Each wall is flat, endless, passes through zero and stands at right angles to its row. A trip goes straight from one point to another. List the walls that it crosses, first one first.

Walls:
(1): [-59, 58]
(2): [13, 0]
(3): [7, 29]
(4): [13, 71]
(5): [-9, -15]
(6): [46, 36]
(7): [35, 56]
Trips:
[-108, 11] to [4, -46] -> 1, 2
[-44, 34] to [-9, 0] -> 7, 5, 3, 4
[48, -4] to [19, 2] -> none

Walls:
(1): [26, 26, 7, -28, -50, -24, 18, -20, -1, 38, 62]
(2): [-77, -17, 3, 6, 24, 8, 64, -23, 26, 10, 60]
(3): [63, 4, 30, -19, -12, -18, -90, -35, 28, -8, 8]
(4): [-15, 65, 22, -28, 28, -11, -7, -23, -15, -24, 14]
(5): [-52, 17, 63, 19, 17, 5, -52, 16, -31, -12, 44]
Trips:
[9, 24, -60, 26, 3, -18, 18, 41, -29, -13, 3] to [-35, -66, 16, 60, -1, 20, 5, -26, 12, -19, -38] -> 2, 5
[-65, 19, -20, -33, -8, 6, 20, 21, -38, 3, -73] to [-34, 18, -5, 45, -14, 13, -9, -13, 52, 13, 28] -> 2, 5, 4, 1
[36, -43, -3, -36, -11, 12, -7, 15, -38, 40, 19] to [-62, -52, -6, 0, -23, -42, -16, 38, -23, -35, -25] -> 3, 5, 1, 2
[-5, -4, -44, 17, 59, -15, 46, 16, 44, -11, -39] to [-11, 38, 9, 58, 1, 6, 44, -22, 82, 24, -36] -> none
[-32, -38, -53, 3, 5, 37, 7, -20, -17, -4, -45] to [-52, 28, 4, 34, 20, 7, -44, -24, -19, 14, -56] -> 2, 5, 4
[1, -5, 19, -38, 50, -9, -30, -14, 36, -45, -29] to [-10, 40, 19, -4, -15, -11, -52, -23, -2, -26, -13] -> none
[-41, -7, 14, -3, -25, 26, 17, -14, -29, 38, -23] to [12, -24, -4, 34, 35, 10, -38, -78, 48, -11, -5] -> 1, 3, 5

Walls:
(1): [-40, 56, -29, 27, -3, -22, 38, -7, 5, 10, 12, -39, -27, -30, -44, -54, -7, 43, 50, -10, 35, -31, 2, 4, -34, -12, -38, -51, -26, 5, -59, 0]
(2): [22, -14, -44, -22, -38, 4, -8, -37, -2, -70, 15, -23, 11, 69, -29, 19, 6, -21, -10, 3, 7, 1, -28, -35, -35, 16, -11, 33, -27, -17, -43, 59]
(3): [-22, -7, 37, 12, 14, 11, -23, 26, -3, 44, -53, -73, -73, -84, -42, 3, 15, 25, 1, -19, -12, -4, -24, -51, 24, 5, 11, -11, -21, 37, 3, 18]
(4): [-20, -4, -22, -83, 9, -23, -61, 68, -13, -48, 27, 1, -4, 1, 2, -41, -57, -11, -20, -24, -24, 63, 44, 3, 9, 38, -28, 5, 12, -25, 41, 3]
Trips:
[-41, 43, -46, 31, -5, -72, -54, -84, -13, -4, -36, -38, 14, -20, 29, -23, 19, 5, 49, 38, 48, -3, -20, 32, 89, 37, 18, -16, 40, -11, -49, -21] to [-11, -43, 1, -25, 7, 37, -58, -39, 15, 40, -13, -13, 22, -8, 16, 54, -23, 21, -27, 42, -11, -1, 42, 1, 19, 6, -4, 5, -17, -60, -13, -63] -> 3, 1, 4
[34, 23, -16, -23, 15, -80, 2, -2, -5, -40, -66, 10, -11, -33, -26, -17, 43, -44, -23, 37, -38, -27, 51, -32, -1, 12, 54, 8, 11, 27, -27, -32] to [-21, 22, -13, -26, -17, -27, 8, 0, 11, 9, -30, 32, -10, 15, -26, 26, -15, 12, 38, -13, -57, 13, -12, 25, 40, 63, -1, -38, -1, -10, 56, -56] -> 3
[8, 1, -12, 2, -25, -62, 51, -79, -34, 3, 52, -60, -25, -5, -49, -22, 30, -42, -23, 25, 32, -17, -32, -24, 21, 14, 41, -9, -61, 0, 5, -2] to [-10, -44, 27, -14, -27, 35, 27, 44, -16, -25, 32, -12, -34, -8, -6, 18, -27, 37, 23, -10, -24, -8, -4, -39, 43, -46, 28, -76, -104, 34, -4, -32] -> 2
[-3, 29, 79, 19, 76, 0, 16, 73, -52, -24, -17, 15, -57, -24, -21, -30, 53, -9, 5, -7, -2, -51, 35, 14, -9, -16, 34, -40, -15, -19, -24, 43] to [-25, 14, 29, -25, 19, 23, 0, 42, -37, 13, 7, 24, -40, -13, 41, 20, 28, -32, -38, 7, -34, 2, -32, 3, 42, -35, -30, -23, -24, 87, 31, 90] -> 1, 4
[26, 4, 0, -36, 3, -3, -6, -36, 29, 42, 9, -13, 12, -3, 19, -28, -29, 5, -56, -15, 5, -63, -47, 3, -12, 6, -16, 5, 20, 3, -93, 7] to [46, 3, 26, 48, 27, 48, 5, 14, 23, 7, 0, -58, 24, -17, 75, 50, -44, 23, 41, 34, -54, 6, -42, -29, -8, 27, -62, 26, 20, 35, -19, 35] -> 3, 1

Walls:
(1): [-22, 7, 0, 38, -17, 20, 93, 53, -18, 10, -3, 13, 39, -81, -19, 11, -14, -52, 19, -30, -8, -20, -12, -6, -6, 25, -13, -30, 40, -1, -23, -23, -1, 21, 35, 16, -19, -32, -10, 62, 48, 32, -60, 21, -24, 13, 12, 10]
(2): [-72, 9, -34, 13, 34, -2, -61, 14, -41, 6, -12, -13, 20, -43, 30, -21, -15, -16, 45, -11, 27, -13, -4, 5, 40, -23, 14, -7, -7, 13, -27, -36, -39, -54, 7, 0, -1, 0, 14, -6, 28, 1, -24, -35, 27, 22, 41, 25]
(3): [-39, 0, -19, 51, -76, -17, 30, 4, 1, 11, 6, -45, -25, -40, 3, -17, 6, -19, 24, 58, 1, -6, -51, 7, 17, 8, -63, 30, -71, -65, -9, 26, 10, -38, 17, -39, -54, 34, -9, -6, -30, -53, -52, 6, 23, 50, -29, -7]
(4): [24, -12, 29, 0, -14, -37, -62, -11, -17, 23, 13, 0, 19, 21, -48, 36, 4, -16, 12, -43, -37, -72, 3, -30, -28, -7, -15, 14, 29, -37, 21, -6, -40, -13, 23, -41, 25, -34, -28, -6, 49, -27, -59, -30, -15, 38, -12, 8]
(5): [-13, 20, 68, -7, -41, 42, 2, -28, 26, 23, -48, -12, -11, -41, -57, 17, -77, -20, 19, 7, 31, -18, -45, -39, 19, -56, 26, -3, -11, 19, -2, 85, 23, -7, 35, -5, -54, -9, -19, -53, -78, -1, -28, 26, 0, -38, 24, -11]
(6): [-20, 2, -60, -1, -44, -58, 6, 37, -22, -38, -44, 5, -11, -22, -48, 19, -64, 12, 11, -71, 1, 42, -4, 20, 53, -43, -50, -9, -37, -37, -11, -3, 17, 27, -6, 48, -55, -42, -23, 14, 52, -41, 52, -11, -23, 10, 43, -58]
(7): [-1, 64, -10, -20, 15, -5, 4, 57, 35, -27, -15, -13, -7, 26, -41, 63, -8, 31, -5, -62, -67, 9, -78, 11, 7, 9, 9, -41, 24, 42, 62, -47, 27, -37, -17, 13, 24, 49, -22, -47, -65, -2, 2, -29, 66, -13, -41, 14]
(8): [23, 12, 37, -31, -38, -64, 28, -62, -4, 1, -20, -42, -17, -22, 35, -18, 1, 23, -21, -28, 51, 53, 40, -15, 28, -56, 66, -29, -49, 58, 0, 10, -28, -2, -39, -14, 31, 29, -32, 49, 0, -26, -16, 4, -37, 33, -22, -16]
Trips:
[18, -23, 10, 2, 55, 50, -46, -4, 3, -27, -7, 26, 63, -9, 6, 15, -17, -51, -23, 4, -37, -42, -5, -28, 21, 20, 69, 12, 58, -19, 14, -60, 41, 58, 8, -22, 1, 32, 31, 56, 15, -3, -10, 13, 24, -20, -13, 38] to [26, -16, 80, 29, -15, -70, 1, 78, 3, 5, 31, 12, 23, -4, -19, -41, -25, 16, 8, 51, -64, -72, -21, -29, 15, 6, 8, -28, -40, 47, -14, 7, -4, 9, 10, -41, 5, -13, -36, -2, -52, 43, 22, -43, -14, -22, -30, 16] -> 2, 5, 3
[76, 64, 60, 65, -46, -83, -3, -81, -88, -1, 19, 1, -25, 23, 11, 16, 34, -27, -38, 8, 18, 73, -44, 12, -7, -22, -30, 67, 46, -4, 34, 41, -45, 35, 5, -61, 5, -1, -46, -36, 40, -60, -1, -21, -12, 3, -4, -18] to [-88, 23, -16, -8, 1, 61, -51, 7, 25, 2, 23, -19, -55, -2, 45, 7, 25, 44, -2, 14, 15, -8, -43, -22, 0, -1, 40, 28, -22, -13, 26, 30, -7, -9, -26, -75, -1, -8, -34, 24, -25, 14, 24, -50, 4, 44, 15, 42] -> 6, 5, 2, 7, 4
[-23, -9, -43, 1, 6, -19, 15, 26, -12, 46, -4, -16, 13, -28, 48, 24, -5, -32, 44, 20, 0, -2, -64, -19, -62, -65, 5, 16, -40, -2, -19, 8, 13, 18, 3, 35, 2, 0, -46, -33, 34, 44, -11, 11, -14, 19, 4, -29] to [15, -49, -1, 38, -18, -28, 84, 15, 10, 2, -26, -5, -35, 4, -33, -47, 0, -32, -25, 85, -6, 52, 81, -36, -9, -8, 8, 39, 32, 8, -53, 28, -12, 75, -37, -10, 36, -45, 37, 12, -30, 43, 21, 36, -18, 10, 36, 48] -> 8, 2, 6, 3, 5

Walls:
(1): [-57, 58, -20, -2, -10, -45, 6, 32, 0, 14, 6, -72, -6, -23, -55, 38, 30, 5, 19, 60, -21, -44, 52, 30, -4, -43, -35, -11, -13, 62, 8, -26, -27, 38, -24, -21, -36, 19, 3, 36, 25, -56, 8, -22, -8, -23, -45, -3]
(2): [-18, -37, 34, 43, 28, -1, -68, 65, -25, -26, 28, 35, -6, -11, 19, -35, 41, -10, -42, 11, 29, 19, 11, 29, 27, 29, -32, 43, -36, -46, 6, -3, -45, 53, -31, -20, -5, 0, 0, 32, 8, -27, -14, 41, -40, -42, -23, 15]
(3): [-25, 0, -13, 27, -15, 11, -33, -23, -17, 25, -1, -27, -46, -70, -37, -34, 30, 58, 20, 27, 25, 7, -45, 24, 14, -35, 42, 3, -31, 15, -9, -2, -48, 23, 45, -26, 33, 21, -46, 11, 15, 58, 3, -4, -1, -6, -33, -17]
(4): [24, 33, 10, -39, -30, -3, -14, -47, -10, 63, 24, 14, -23, -14, -26, -38, 3, -13, 26, -20, 14, -1, 47, 12, -39, -27, -32, 39, 1, -51, 43, 5, 15, 29, 16, 8, -40, -35, 1, 35, 0, -17, 16, -20, 24, 56, -21, -64]
(5): [-2, -1, -15, 39, 12, -44, -5, 24, 8, -6, 13, -22, 27, -5, 59, -20, -4, 11, -39, 7, 18, -19, -26, -35, -6, -17, -35, -25, 16, -16, 23, -67, 16, 46, 28, 49, 4, 13, 34, -10, -9, 4, 32, 45, 41, -24, -39, -22]
(6): [-19, -56, -9, 8, 0, -2, 7, -76, 6, -32, -11, 15, 39, 18, -65, 23, 46, -9, 22, -34, -8, -26, -23, -7, 26, -11, 35, 5, 11, -1, -43, -15, 6, -5, -7, 43, -17, -12, 5, 22, 40, 55, -1, -37, -26, -29, 10, 6]
(7): [32, -20, 40, 21, 22, 62, 16, -5, 26, -38, 25, 31, 35, -35, 40, 4, 84, 3, -17, 58, 10, 9, -14, 0, -44, -20, -40, 2, -25, -13, 9, -46, -11, 2, -4, -12, 18, -1, -40, -12, -30, -8, -7, -18, 50, 14, -14, -7]
(8): [19, 26, -35, -14, 14, 15, -40, -42, 25, 33, 31, 26, -1, -103, -68, 74, 7, 11, 3, -62, 0, 23, -10, -18, -34, -54, 9, -34, -6, 15, -35, -47, 11, -9, -33, -19, 25, 98, 2, -18, -15, -15, -18, -50, -6, -28, -39, 45]
(9): [-8, 10, 29, -64, -14, 35, -15, -91, 77, 17, 44, -15, 5, -49, 31, -85, -17, -7, -11, 26, -21, -11, 4, 16, 10, 14, 12, -17, 25, 9, 17, 48, 45, -27, 10, 29, -98, -97, 47, 76, -1, -26, 18, 35, 42, -1, 33, 9]
(10): [2, 22, 5, -20, 26, -15, 20, 11, 23, 6, 69, 11, 37, -40, -7, -17, 21, -10, 7, -24, 12, -6, -24, 33, 20, -60, 32, 10, -3, -25, -33, 58, 12, 15, 42, -18, -20, 7, 31, -5, -30, 72, -27, -13, -33, 32, 8, 10]
Trips:
[60, 1, 49, -1, -5, 69, -71, 22, 38, -37, 6, 2, -45, 49, -17, 77, 65, -41, 44, 29, -18, 19, -17, 72, -24, 24, -4, 42, -51, 7, 28, -3, -10, 22, -28, 23, 19, 76, 51, 41, 11, -46, -48, -17, -32, -28, 20, 2] to [0, 72, -19, 0, 20, -9, 33, 32, 23, 5, 14, -9, -15, 37, -26, -24, 46, -49, -21, -21, -20, -40, -108, -5, -46, -22, -36, 5, -4, 54, -45, 17, -20, 19, -12, 29, -16, 37, 25, 2, -22, -3, -29, -17, -12, -15, -27, 0] -> 10, 5, 2
[1, -48, -27, -13, -9, -9, 26, -40, -43, -41, -4, -23, -1, -3, 6, -14, 27, 25, 16, -25, -20, 7, -41, 4, 31, 11, 44, -19, -24, -17, -68, -52, -6, 4, -27, 32, 56, 10, -18, 21, 46, -13, -45, 29, -52, 17, -3, 27] to [6, -29, 10, -35, 17, -10, 33, 11, -30, 32, -56, 10, -8, 33, -3, -58, 31, 3, -3, -16, -39, -11, 41, 8, 21, -29, -27, -64, 33, -58, -7, -43, 36, -6, 14, 22, 3, 22, -20, -28, 42, 3, -44, -34, 62, 12, -25, -45] -> 2, 5, 7, 8, 4, 3
[0, -5, 1, -32, 7, 6, -39, -36, 13, 10, 42, 9, -27, -59, 23, 19, -7, 56, 18, -75, -62, 6, 1, 30, -18, -24, -16, 1, 87, -15, -16, 5, -66, -18, 30, 41, 28, -19, 56, -22, -6, -29, 45, 26, -47, 21, -17, 32] to [-13, -16, 15, 19, -14, -57, 24, -11, 28, -33, 72, -26, 5, 45, 48, -38, -24, 8, 20, 17, 13, 49, 1, -16, 23, -31, -4, -62, 41, 12, -55, 5, -11, 25, 26, -7, -59, -6, 12, 40, -59, 23, 28, 7, -8, 15, -76, 63] -> 6, 3, 4, 1, 8, 2
[-39, 61, 11, -10, -66, 5, 35, -6, 15, -36, -29, -24, 27, -38, 28, 60, -40, 16, 14, 17, -38, 33, 60, 4, -20, 18, -49, 15, -73, -55, -14, -29, -24, -12, 40, 77, -2, 21, -33, 17, -4, 7, 41, 25, -54, 20, 0, 20] to [-25, 18, 35, 6, 60, 27, -37, -34, -34, -11, 13, 18, -14, -88, 6, -36, 45, -22, 60, 39, -11, 33, -98, -38, -23, 19, 30, 53, -17, 34, -20, 37, -33, -9, -22, 16, 12, -20, 20, 42, -5, -7, 44, 54, -11, 43, -29, -48] -> 3, 9, 2, 5, 10, 1, 6
[-30, 19, 16, 7, -48, -5, 5, -15, -61, 13, 69, -23, 19, 6, 21, -4, -35, -18, 18, -50, -34, -29, 53, -16, 8, -6, 71, -26, -18, -3, -55, -37, -6, 5, -16, -15, 38, -18, -9, -48, -7, 22, -43, -33, 70, 16, -21, 25] to [-31, 59, 64, 1, 70, -64, 25, -29, -24, 39, -43, 37, -90, 34, -64, -37, 45, 60, -105, -9, -20, 9, 53, 26, 20, -71, 9, -30, -1, 76, -28, -68, -28, 29, -51, 8, 3, 6, 66, 14, -20, -5, 4, -9, -63, 54, -13, 4] -> 1, 4, 2
